Each row of a before or after table is a point. One or more steps were done to the points. Then noise was added and the rows were shuffled. The steps act on columns, c1 being the first. Name the steps. A step turns or swaps two columns, mirrors them in a line or flattens them onto one, adds a multiple of one to another, or multiplies or shifts one. Angles are multiples of 10 degrees, from the lower column toward the higher: turns from -170 to 170, lines from 10 to 170 but not 90. Use the fewest steps. Two steps may share a column if one is a turn and the other turns, adds or multiplies; they go together, in the order done. Otherwise the lowest column goes first.

Before, 14 rows:
-0.46,-0.16,-0.22
0.06,-0.28,0.18
-0.52,-0.10,0.11
-0.43,0.20,0.12
0.02,0.22,0.28
-0.54,-0.29,0.33
0.18,0.31,-0.10
-0.10,-0.18,0.28
-0.47,-0.28,0.00
-0.12,-0.38,0.29
-0.04,0.27,0.04
-0.55,0.42,-0.19
0.13,-0.17,-0.18
0.08,0.31,0.35
After, 14 rows:
0.52,0.15,-0.09
-0.03,0.38,-0.62
-0.24,-0.32,-0.51
-0.13,-0.30,0.34
0.57,-0.43,-0.21
0.41,0.28,-0.45
0.04,-0.27,-0.13
-0.07,0.16,-0.59
-0.03,0.17,0.43
-0.14,-0.21,-0.46
0.39,0.09,-0.70
-0.15,0.30,-0.24
0.30,-0.21,-0.64
0.30,0.28,-1.09
Steps: turn c1 and c3 by 150 degrees; multiply c3 by 2; multiply c2 by -1

Before:
0.64,0.09,-0.18,-0.57,-0.37,-0.30
-0.06,0.01,-0.44,0.22,-0.49,-0.20
0.55,-0.15,-0.90,0.11,0.13,-0.66
0.04,-0.03,0.31,0.45,-0.17,-0.07
0.47,-0.17,-0.16,0.76,0.66,0.11
0.18,-0.52,-0.15,0.36,0.11,-0.11
0.06,0.35,-0.49,-0.23,-0.05,-0.67
0.17,0.18,0.07,-0.09,-0.81,-0.05
-0.11,0.56,-0.50,-0.36,0.54,-0.11
After:
-0.01,0.27,-0.08,-0.01,-0.22,0.05
0.13,-0.26,0.06,0.03,-0.81,-0.05
-0.20,0.75,-0.33,-0.08,0.20,0.19
0.17,-0.14,0.28,0.08,-0.14,-0.13
0.54,-0.07,-0.41,0.20,0.20,0.23
0.68,0.17,-0.17,0.24,0.69,0.10
0.40,-0.11,-0.01,0.13,-0.35,0.03
0.04,-0.24,-0.25,0.01,-0.42,0.13
0.26,-0.41,-0.07,0.10,0.35,0.05
Steps: flatten c1 and c4 onto the line at 20 degrees; turn c2 and c5 by -30 degrees; flatten c3 and c6 onto the line at 150 degrees

Before, 8 rows:
0.31,-0.50,-0.17,-0.61,-0.62,-0.36,-0.24,0.23,0.18
-0.05,0.12,-0.35,-0.61,-0.14,-0.02,-0.49,0.36,-0.17
-0.01,-0.22,0.01,-0.19,0.14,-0.28,-0.43,0.18,-0.11
-0.23,0.09,0.22,0.40,0.06,-0.03,0.21,0.53,-0.33
0.04,0.47,-0.24,0.35,-0.09,0.04,-0.31,-0.66,0.33
-0.08,-0.22,0.32,0.55,0.12,0.47,0.33,-0.23,-0.22
0.09,0.18,0.82,-0.22,0.01,0.23,0.06,-0.19,0.14
-1.32,-0.35,-0.37,-0.03,0.39,-0.16,0.12,0.13,-0.30
After (8 x 9):
-0.55,0.00,-0.39,0.03,0.06,0.58,-0.15,-0.09,-0.62
-0.18,0.56,-0.03,-1.30,0.23,-0.03,0.18,0.06,-0.70
0.57,0.12,0.40,-0.18,-0.08,-0.38,-0.31,0.14,-0.58
-0.35,-0.17,0.50,0.13,0.03,-0.19,-0.20,-0.26,-0.04
-0.43,-0.22,-0.10,-0.17,0.11,0.15,0.16,0.19,-0.72
0.23,-0.66,-0.56,0.08,0.08,0.22,-0.16,-0.09,-0.27
0.19,0.18,-0.15,-0.07,0.05,-0.53,-0.05,0.05,-0.54
0.67,0.30,-0.04,0.19,-0.76,-0.40,0.14,0.05,-0.21
Steps: turn c1 and c4 by 80 degrees; turn c2 and c5 by 20 degrees; turn c2 and c3 by 140 degrees; turn c6 and c7 by -50 degrees; multiply c8 by 0.4; shift c9 by -0.40

Before (14 x 11):
-0.05,0.14,0.00,0.05,0.09,0.69,0.32,0.15,0.26,0.03,-0.28
0.32,-0.11,0.20,-0.01,0.03,-0.06,-0.42,0.12,-0.05,0.22,0.07
0.31,-0.74,-0.46,0.03,0.00,0.16,-0.32,-0.28,0.01,0.75,0.15
-0.11,0.23,-0.03,-0.15,0.03,0.22,-0.25,-0.15,-0.02,0.29,0.19
-0.14,-0.27,0.18,0.13,0.05,0.00,-0.04,-0.06,0.10,0.09,0.00
-0.14,-0.16,-0.09,0.16,0.64,0.16,0.12,-0.26,0.09,-0.03,-0.42
-0.10,-0.16,-0.01,-0.25,0.23,-0.16,-0.13,-0.06,0.28,0.54,0.33
0.07,-0.34,-0.09,-0.19,0.32,0.22,-0.26,-0.21,-0.01,-0.02,0.33
-0.14,-0.05,-0.42,0.12,0.05,-0.09,0.40,0.60,-0.14,0.41,0.16
0.23,0.18,0.05,0.13,-0.06,-0.22,0.22,-0.16,0.27,-0.08,-0.39
-0.13,0.01,-0.15,0.11,0.02,-0.24,-0.11,0.26,0.09,-0.07,0.36
-0.08,0.17,0.10,0.21,0.11,0.34,0.26,0.07,-0.14,0.09,0.31
-0.01,0.21,0.15,0.29,0.13,-0.03,-0.39,-0.10,0.31,-0.01,0.16
0.96,0.20,0.09,0.12,0.02,-0.01,0.57,0.73,0.13,0.42,0.28
After, 14 rows:
0.00,0.23,0.03,-0.26,-0.19,-0.09,-0.14,-0.38,0.29,1.34,-0.26
0.07,-0.04,-0.01,-0.14,0.00,-0.34,-0.19,0.69,0.01,0.72,-0.09
-0.03,-0.22,0.03,0.09,-0.11,-0.45,0.40,0.30,0.28,0.05,0.47
0.09,-0.27,0.08,0.16,-0.08,-0.46,0.24,0.46,-0.16,0.24,-0.05
-0.16,-0.03,0.08,0.12,0.07,0.39,0.21,0.53,0.26,-0.19,0.14
-1.02,-0.96,0.03,0.08,0.10,-0.09,0.55,0.30,0.09,1.09,-0.24
-0.30,1.04,-0.52,0.06,0.02,-0.22,-0.35,-1.96,0.01,1.88,-0.05
0.03,-0.11,0.18,0.28,-0.12,-0.04,-0.38,0.61,0.32,0.00,-0.17
-0.12,0.49,-0.09,-0.17,-0.33,-0.42,-0.24,-0.91,0.05,-0.02,-0.11
-0.36,0.00,0.12,0.04,0.07,0.03,-0.42,-0.37,-0.02,0.55,-0.02
0.12,-0.26,-0.09,0.07,-0.03,-0.04,-0.12,0.01,0.09,-0.21,-0.34
0.16,-0.48,-0.47,0.14,-0.07,0.03,0.47,-0.35,-0.14,1.04,-0.11
0.05,0.49,-0.08,0.17,-0.64,0.08,0.12,-0.36,0.07,-0.07,0.32
0.14,0.32,0.16,0.15,-0.12,0.02,-0.03,-0.75,0.11,0.23,0.01
Steps: turn c1 and c5 by 170 degrees; multiply c2 by 3; turn c2 and c8 by 110 degrees; turn c6 and c11 by 150 degrees; multiply c11 by 0.7; multiply c10 by 2.5

Before (13 x 14):
-0.46,-0.03,-0.16,0.14,0.21,0.00,-0.22,-0.20,0.18,0.06,-0.41,0.23,-0.35,0.17
-0.58,0.46,0.27,-0.59,0.03,-0.19,-0.13,0.29,-0.30,0.38,-0.32,-0.20,0.07,-0.01
0.04,0.19,-0.11,0.14,-0.21,0.92,0.17,-0.13,-0.03,-0.11,0.01,0.29,-0.02,0.13
0.39,-0.49,0.29,-0.07,0.39,-0.24,0.34,-0.02,0.30,-0.49,0.20,-0.38,-0.29,0.28
-0.15,0.03,-0.41,-0.39,-0.30,-0.01,0.30,-0.42,0.26,0.15,-0.05,0.45,-0.17,0.32
-0.10,-0.29,-0.15,-0.39,0.28,0.04,-0.41,-0.25,0.09,0.07,-0.17,-0.09,-0.04,-0.22
-0.65,-0.31,0.08,0.01,-0.11,0.06,0.39,-0.24,-0.43,-0.30,0.28,-0.10,0.07,0.64
0.04,-0.10,-0.49,0.28,0.08,-0.05,0.13,0.10,-0.21,0.15,-0.13,0.18,-0.30,0.11
-0.30,0.14,0.12,0.07,-0.01,0.15,0.33,-0.06,-0.15,0.42,0.01,-0.38,-0.08,0.10
0.21,0.11,0.01,0.00,0.37,-0.47,0.66,-0.04,0.18,-0.09,0.77,0.05,-0.24,-0.15
0.23,-0.05,-0.14,0.25,0.27,0.09,-0.66,0.31,0.14,0.09,0.50,-0.44,-0.02,0.04
-0.30,-0.30,-0.34,-0.09,-0.51,0.70,0.23,0.15,0.47,0.05,-0.39,0.24,0.32,-0.11
-0.53,-0.62,0.37,0.20,-0.35,-0.44,0.29,0.00,-0.30,0.41,-0.20,0.29,0.22,0.37
After:
-0.12,0.17,-0.10,-0.04,-0.19,0.37,0.15,-0.13,-0.04,0.10,0.22,0.29,-0.01,0.23
-0.15,-0.10,-0.47,-0.24,0.08,-0.03,0.17,0.08,-0.18,-0.07,-0.13,0.18,-0.30,0.19
0.36,-0.28,-0.14,0.23,0.28,0.00,-0.26,-0.24,0.08,-0.14,-0.89,-0.10,-0.04,-0.34
-0.03,0.12,0.12,-0.08,0.01,0.05,0.26,-0.08,-0.14,-0.51,0.45,-0.40,-0.08,0.15
0.34,0.04,-0.40,0.22,-0.29,-0.02,0.26,-0.41,0.26,-0.21,0.25,0.44,-0.17,0.52
0.04,-0.50,0.29,0.04,0.38,-0.10,0.18,-0.02,0.32,0.62,0.88,-0.37,-0.29,0.43
0.06,0.13,0.00,-0.07,0.38,-0.19,0.21,-0.04,0.20,0.21,2.48,0.07,-0.24,-0.23
-0.26,-0.63,0.38,0.02,-0.36,-0.18,0.36,0.00,-0.29,-0.63,-0.08,0.28,0.22,0.58
-0.28,-0.03,-0.16,0.19,0.20,-0.02,0.03,-0.19,0.18,-0.35,-1.16,0.26,-0.34,0.29
-0.11,-0.06,-0.13,-0.31,0.26,0.01,-0.80,0.30,0.16,0.08,0.25,-0.45,-0.02,0.07
0.41,0.47,0.26,0.46,-0.01,-0.07,0.04,0.28,-0.32,-0.64,-0.86,-0.20,0.05,0.00
0.00,-0.26,-0.36,0.19,-0.50,0.29,0.37,0.14,0.43,-0.22,-0.52,0.26,0.28,-0.19
-0.35,-0.30,0.08,0.60,-0.09,0.03,0.18,-0.23,-0.44,-0.18,1.10,-0.10,0.05,1.03
Steps: turn c1 and c10 by 140 degrees; turn c1 and c4 by 120 degrees; multiply c6 by 0.4; turn c7 and c11 by 30 degrees; multiply c11 by 2.5; multiply c14 by 1.6
